Each row is a point. Each copy is the shape, with its points in the same order, stretched, turned, moved and blurred by noise. Is it also mirrored, or only turned?
In the rows, zero is written as 128.

Shape (6 x 2):
[[172  22]
 [119 118]
 [152  69]
 [157 173]
 [139 187]
 [146 102]]
Copy 1:
[[126 249]
 [116 148]
 [127 199]
 [182 110]
 [170  94]
 [139 170]]
Copy 1 is: mirrored
Copy 2:
[[140 233]
 [107 155]
 [130 197]
 [159 107]
 [143  94]
 [133 166]]
Copy 2 is: mirrored
Copy 3, 6 rows:
[[ 84  29]
 [128 122]
 [100  71]
 [ 79 163]
 [ 97 179]
 [102 100]]
Copy 3 is: mirrored
Copy 4:
[[ 54 136]
 [128 160]
 [ 91 130]
 [159 115]
 [175 125]
 [116 137]]
Copy 4 is: only turned

Shape (9 x 3):
[[ 95  88 137]
 [123  10  74]
 [115 153 147]
 [165 137 142]
 [165  70 191]
 [142 128  23]
 [ 92 131 169]
 [146 152 136]
 [ 93 134 188]]
Copy 1 (9 x 3):
[[163 139 144]
 [155  71 202]
 [133 163  97]
 [ 99 164 116]
 [116 186 177]
 [114  56 100]
 [159 173 109]
 [110 159 100]
 [159 191 114]]
Copy 1 is: mirrored
Copy 2, 9 rows:
[[141  74 143]
 [161  36  57]
 [126 130 169]
 [113 134 113]
 [ 80  69  95]
 [192 146  89]
 [117 109 181]
 [117 142 139]
 [105 102 191]]
Copy 2 is: mirrored
Copy 3:
[[156 122 143]
 [212 186 129]
 [ 94 112 119]
 [ 87 144 136]
 [ 84 153 208]
 [167 175  25]
 [110  92 139]
 [ 79 128 115]
 [ 93  77 150]]
Copy 3 is: only turned
Copy 4 (9 x 3):
[[ 89  95 139]
 [ 12  50  51]
 [144 133 132]
 [169 111  67]
 [181  30  93]
 [ 38 179  17]
 [134 110 168]
 [153 129 100]
 [148  97 192]]
Copy 4 is: only turned

Shape (9 x 6):
[[ 90 163 160 192 173  86]
 [191 151 137 177 146 156]
 [ 78 121 165 171 111 105]
 [ 88 108 157  82 145 157]
 [155 188 101 175 159 161]
 [184 136  77 175 125 113]
 [ 70 137 177 105 151  49]
 [103 207 127  57 113 182]
 [ 94  27 115 191 128 122]]
Copy 1, 9 rows:
[[143 156 171 214 105 174]
 [173 144  98 167 179 166]
 [158 130 173 147  87 178]
 [ 88  79 146 102 140 161]
 [148 127  86 184 152 123]
 [186 174 124 152 173 126]
 [ 87 172 214 155  90 181]
 [ 55  85  71 102  89 115]
 [207 107 202 118 166 166]]
Copy 1 is: only turned
Copy 2:
[[163 189  89  28 111 142]
 [ 93 150  46 114 164 195]
 [129 154 130  81 104 121]
 [186  90 147 100 188  84]
 [169 179  54  89 136 219]
 [104 181  55 144 131 184]
 [181 108 100  63 133  46]
 [215  55 100 109 138 171]
 [124 195 184 139 140  95]]
Copy 2 is: mirrored
Copy 3 (9 x 6):
[[128 118 163  90 237  85]
 [194 161 117 128 166 137]
 [ 94 155 175  91 176  97]
 [ 61 155 116  94 144 143]
 [198 118 132 101 168 153]
 [183 126 155 186 151 144]
 [ 51  96 141 101 199  58]
 [113  88  95  44  86 147]
 [ 80 211 200 185 188 143]]
Copy 3 is: mirrored

Shape:
[[ 97 155 173 134 110  94  78 157]
 [ 72 149 122 138 157 105 119  91]
 [218  76  74 219 133 114 141  80]
 [ 91 118  81 171 139 182 124  64]
 [ 79 123  98 116 131 105 179  63]
 [ 83  86 129 100 159  76  97 153]
 [219  91  99 181 164 169 166  32]
 [113 174  74 111 150 114 127  85]
 [101 166  79 132 182 173 163 124]
 [ 71 111 203  72 126  76 136 138]
 [117  99 149  84  65  89 114 158]
 [ 53 155 115 149 143 113 180 131]
 [ 58 111 161  82 101  95  68 205]]
Copy 1:
[[115 166 139 107 136 108 143  82]
 [103  58 166 115 133 103 162 131]
 [210  47 144 217 154  97  66 116]
 [175   7 181  99 147 153 136 134]
 [ 97  18 184 142  80 121 120 184]
 [ 65 138 110  88 124 121  92 143]
 [177  20 159 233 165 159 105 170]
 [115  31 112 132  85 125 163 123]
 [169  60 105 109 102 144 189 194]
 [ 22 175 163 118 109 135 108 164]
 [ 82 171 129 113  71 154  61 109]
 [134  82 169  86  83  91 151 185]
 [ 71 210 115  36 105 148 104  99]]
Copy 1 is: mirrored
Copy 2, 13 rows:
[[132 133 117  84 103  63 129 112]
 [116 153  73 160 134  70 120 146]
 [198 116  58 140 125 236 133 145]
 [ 85 109  71 186 132 148  90 142]
 [152 161 106 216 118  98 126 108]
 [181  74 113 134 132  37 134  92]
 [155 137  96 182 182 243 160 172]
 [146 196  99 174 145  94 104 160]
 [100  95 114 184 142  86 109 207]
 [159 113 163 130 112  33 179  61]
 [187 108 177 112  70  88 127  37]
 [114 110  95 177  80  52 131 159]
 [149  61 159  88  79  13 108  60]]
Copy 2 is: mirrored

Shape:
[[130 153 154 108 102 141 143 148 121 120 113]
 [111 153 131 140  95 112 126 142 161 115 139]
 [211  96 117 134 144 150 106 119 131 133 112]
 [119 145 106 139 122 146 157 130 128  90 143]
 [103 120 110 138 101 137 189  50 131 144 111]
 [101 152 116 119 142 104 165  71 111 145 136]
 [124 115 159  83  29 154 165 133 122 118 111]
 [116 142 111 147 110 154 127 147 124 140 121]
 [112 150 154 140 131 147 102 124 144 134 217]
 [126  95 108 120 136 105 106 135 143 149 149]
 [170 130 111 128 138 140 106 155 125 139 157]
 [106 106 195 136 143 109 139 143 125  93 129]
 [103 129 129  95 126 145 104  96 140  70 113]
 [106 147 109 137 147 143 166 137 168 127 121]]
Copy 1:
[[117 130 145 108 126 151 118 150 143 114 101]
 [ 79 152 145 122 148 139 114 135 139 154 107]
 [155 105 103 191  93 143 147  95 140  78 147]
 [ 85 121 145 108 149 149 153 131 146 133 138]
 [118 185 122  79 145 188 201  80 136  90 124]
 [106 183 122  75 159 150 150 131 140  98 162]
 [119 157 191  84 102 167 158 115 120 104  50]
 [107 128 126 113 119 170 123 120 157 137 134]
 [140 155 152 126 182 179 104 159 101 159 184]
 [123 151 121 132 104 122 119 117 112 133 161]
 [128 119 123 165 104 145 110 146 143 122 159]
 [167 147 143  84 159 112 119 140 153 156 118]
 [ 92 120 143  93 165 127 134  94 120 112 108]
 [ 87 132  96 100 139 146 157 145 137 139 120]]
Copy 1 is: mirrored
Copy 2 (14 x 11):
[[137 134 115 106  89 117 147  89 129 140 132]
 [169 152 119 103  99 132 109 107 157 103 113]
 [173 105 152 147 154  63  82 162  67 162 187]
 [127 136  64 126 141 118 113 115 143 128 122]
 [110 112 101  34 171  49  99  73 148 113  76]
 [ 85 161 141 104 155  79  99  71 155 128  81]
 [145 119  90   7  61 102 145  87  98 150 102]
 [143 144 107 100 100 111 120 126 170 143 146]
 [127 108 121 141  87 156  36 103 187 160 121]
 [134 126 179 102 137 128  83 172 128 146 129]
 [152 141 135 143 118 122  85 158 123 174 182]
 [124  89 128 177 124 126 134 115 166 129  80]
 [101 118  97 133  85 110  99 136  81  93 100]
 [121 115 105 107 152 127 135 113 165  99 146]]
Copy 2 is: mirrored
Copy 3 (14 x 11):
[[137 118 158 129 127  78 135 123 134 116 131]
 [138 102 131 149 107 119  91  98 153 115 133]
 [121 213 123  98 139 145 125 186 132 142 124]
 [175 131 118 133 104 106 131  96 161 122 117]
 [179  89  96 136 136 127 157  97 156 168 189]
 [154 115  99 166 152 125 172  76 118 122 171]
 [123  74 177  85  79  80 148 128 177 123 173]
 [136 129 139 137 102  94 113  94 119 171 113]
 [140 120 136 105 128 171  90  50  95 107 105]
 [ 72 141  97 118 124 142 123 106 128 139 134]
 [104 187 139 111 118 125 113 120 108 128 110]
 [132  98  87 118 164  91 128 145 134  86 111]
 [149 111 128 149 109 152 184 119 182 115  93]
 [156 122 111 150 150  98 112  87 165 165 121]]
Copy 3 is: mirrored

Shape, 15 rows:
[[105 133 130 108 135 164 122 109 111 100 137 136]
 [146  89 115 146 147 148 129 116 160 114 108 101]
 [158 109 127 172 130 149 137 114 157 127 101  42]
 [ 92 117 139 109 100 152 138 105 116 130  99 126]
 [130 128 143 117 131 100 123 144 125  96 116 145]
 [ 82 105 136 124 121  83 125 155 144 108 175 146]
 [ 90 134 174 104 142 144 155 114 118 179 113 131]
 [140 137 103 135 112 149 117 120 157 136 132 120]
 [111 122 164 111  99 109 146 127 118 115 185 123]
 [153 119 128 102 107 139 130 140 139 107 145 142]
 [104 143 116 114  88 165 215 145 161  94 165  65]
 [ 99  75 109 130 137 116 132 136 109 152 154 126]
 [140 137 123 128 130 125 134 149 111 103 123 106]
 [134 132 141 191 135 112 198 151 114 114 118 125]
 [122 124 117 105 127  67 143 110 150 100 150 140]]
Copy 1:
[[125 172 144 154 115 137  99 127 140 136 103 142]
 [147 103 111 140 136 113 154  91 115 170 128 145]
 [179  85 104 119 132 127 179  84 109 144 103 135]
 [127 172 135 131  94 166 143 107 114 141 102 141]
 [115 134 118  98 158 131 116 148 136 161 142 121]
 [108 138  87 119 132 167  85 138 141 141 129  80]
 [135 175 113 129 115 181 144 122 108 100 118 159]
 [155 117 134 148 103 113 147 123 107 155 141 118]
 [126 165 126  93 116 152  84 110 152  89 122 101]
 [139 151 142 106 131 107 121 128 155 150 155 118]
 [197 145 131 138  76 182 130 103 206 125  86 129]
 [ 93 125  91 139 102 149 120 104 133 112 113 128]
 [131 121 118  94 137 120 130 139 149 145 109 132]
 [130  97 130 115 167 158 170 132 173 120 127 124]
 [122 116 125 114 117 167  76 116 124 142 147 123]]
Copy 1 is: mirrored
Copy 2, 15 rows:
[[162 154 135 117 105 148 132 123 145 125 115 103]
 [134 122  93 155 145 135 112 181 167 125 131 103]
 [ 95 105  67 155 159 118 102 157 195 148 188  81]
 [106 158 115 113  94 148 143 116 182 106 120 123]
 [129 143 153 140 120 110 108 110 145 139  92 150]
 [137 158 177 200  85  87  99 138 115 124  83 118]
 [ 82 132 166 102 111 136 156 151 165  68 134 122]
 [156 116  94 151 123 138 133 120 136 133 143 116]
 [ 99 171 148 165 105 111 140 111 101 133 114 112]
 [134 142 107 152 131 154 142 115 114 146 102 145]
 [108 111  83 153  81 102 191 144 136 197 108  61]
 [111 164 115 160  83 109  94 181 118  89 129 132]
 [115 118 114 124 120 106 111 129 138 166 127 134]
 [100 136 139 125 113  67 146 155 170 174 171 161]
 [127 155 130 180 124  68 116 104 115 127  59 127]]
Copy 2 is: only turned
Copy 3:
[[142 149 127  97 159  95 132 110 159 115  83 108]
 [187 142 138 102 103 113 115 112 149 129 138 114]
 [182 159 122  36  91 136 121  88 125 134 166 137]
 [147 162 131  89 167 152 132 151 125 107  99 128]
 [144  99 104 148 126 112 134 138 120 136  98 145]
 [105 102  98 185 128 124 109 109 170  76 130 157]
 [149 147  93 113 190 186 114 135 145 104 113  80]
 [118 147 135  90 116 124 105 135 135 135 135 116]
 [102 124  65  98 131 117 136 111 161  56 124 137]
 [131 129 102 111 127  82 122 154 134 104 122 122]
 [143 176  63   7 149 110 125 122 237  84 190 179]
 [142 101 127 156 163 126 116 113 141  79 148 117]
 [155 106  98  98 143 101 137 122 125 144 130 146]
 [160 111  74 102 136 135 197 122 154 148 186 152]
 [129  79 116 131  91 141 130 127 176 111 103 152]]
Copy 3 is: only turned

Shape, 18 rows:
[[ 82 162 145 115 124 149 131 172 148 121  70  53]
 [141 197 129 120 136 116 126 146 132 153  19  65]
 [122  50 121 123 175  87 134 107  91 108 175 140]
 [168 165 146 159 105 131 129 176  93 145  48  44]
 [109 120 185  68 124  85 124 135  86 110 171 194]
 [ 87 164  82  96 161 121 120 151 196 125 156 159]
 [100 231  91 150 132 102 160 129 101 127  37  75]
 [115 199 148 182 117 120 185 168 129 114  87  85]
 [109  63 120 113 111  54  94 124  92 160 174 198]
 [134 208 147 160 196 104 114 144 205 138 137 143]
 [ 87  94 149 109 113  50 107  88 137 131 218 127]
 [151  92 103 122  79  97 123 141 131 116 170 165]
 [ 86 143 134 124 172 131 193 122 212 206 154 181]
 [111 124 121 116  91 115 116 106  95 125 199 153]
 [ 92 202 130 182 130 155  94 181  71 164  68  60]
 [ 94  83 120 125 140  85 130 165 104 100 170 175]
 [ 74  67 145 143  93  43 103 138 132 116 152 180]
 [105 192 107 100 175  67 174 199 185 184 172 117]]
Copy 1, 18 rows:
[[178 109  96  43 114 107 106  58 185 150 153  71]
 [227  76  75  97 143 183  87  48 170 165 100  76]
 [ 89 146 135 202 132  81 113 139  96 122 133 170]
 [212  84  84  78 152 135  64  56  94 175  95  75]
 [101 144 187 194  74 143  84 104 106  57 159 146]
 [126 147 160  85 114 154 140 167 158  88 143 105]
 [216 104 133  62 136 171  94  61 196 182  80 125]
 [152  99 161  34 125 145  79  71 141 151  96 101]
 [ 68 188 138 215  93 110  78 176  94 101 115 173]
 [134  91 215 113 128 165 109 149 155 138  97  64]
 [ 67 233 168 197  54  91 126 155 106 130 106 137]
 [ 88 189 125 142 111 144  94 165  43  90 103 142]
 [ 54  39 143 118  55 155 164 155 138 111  71 133]
 [ 96 183 166 131  72 130  97 173  57 127 139 153]
 [220  95 143  36 128  97  32  99 174 195 159  95]
 [ 79 172 152 145 133  80  84 137 122  78 144 173]
 [ 28 207 133 188 120  92  61 139 144 107 103 153]
 [161 123 162  87  54 129 171 169 154  48  76 115]]
Copy 1 is: only turned
Copy 2, 18 rows:
[[118 132  79 202 123 162 157 112 166 154 124 150]
 [113 116  94 175 130 177 170 113 141 179  94 232]
 [198 122 114  34 143 117 128 132 102  91 120  81]
 [134 136  31 151 138 162 122 110 146 154  74 226]
 [195 134 172 110 119 144  90  99  77  93 133  91]
 [ 89 127 163 148  81 151 153 180  89 162 189 105]
 [105 155  74 178  98 129 202 114  90 192 104 238]
 [129 169  77 170 100 119 121 143 134 204 118 194]
 [193  63 123  51 135 122  91 119  34  67 162 104]
 [ 69 164 173 122 120 144 121 161 137 212 183 162]
 [147 116 133  86 172  74 112 112  73  55 164  70]
 [146  85 109  79  91 128  85 166  71  82 127 107]
 [122  94 203 148 139 134 137 221  85 235 178  95]
 [131 130 101  86 118 120 104 128  42  91 124  82]
 [102 167   7 167 152 186 140  73 103 188 134 198]
 [187 117 112  75  94 128  98 137  80  93 168  97]
 [187  55 115  75 112  85  72  97  85  76 196 102]
 [115 172 172 182 143 149 148 229  86 166 188 176]]
Copy 2 is: only turned
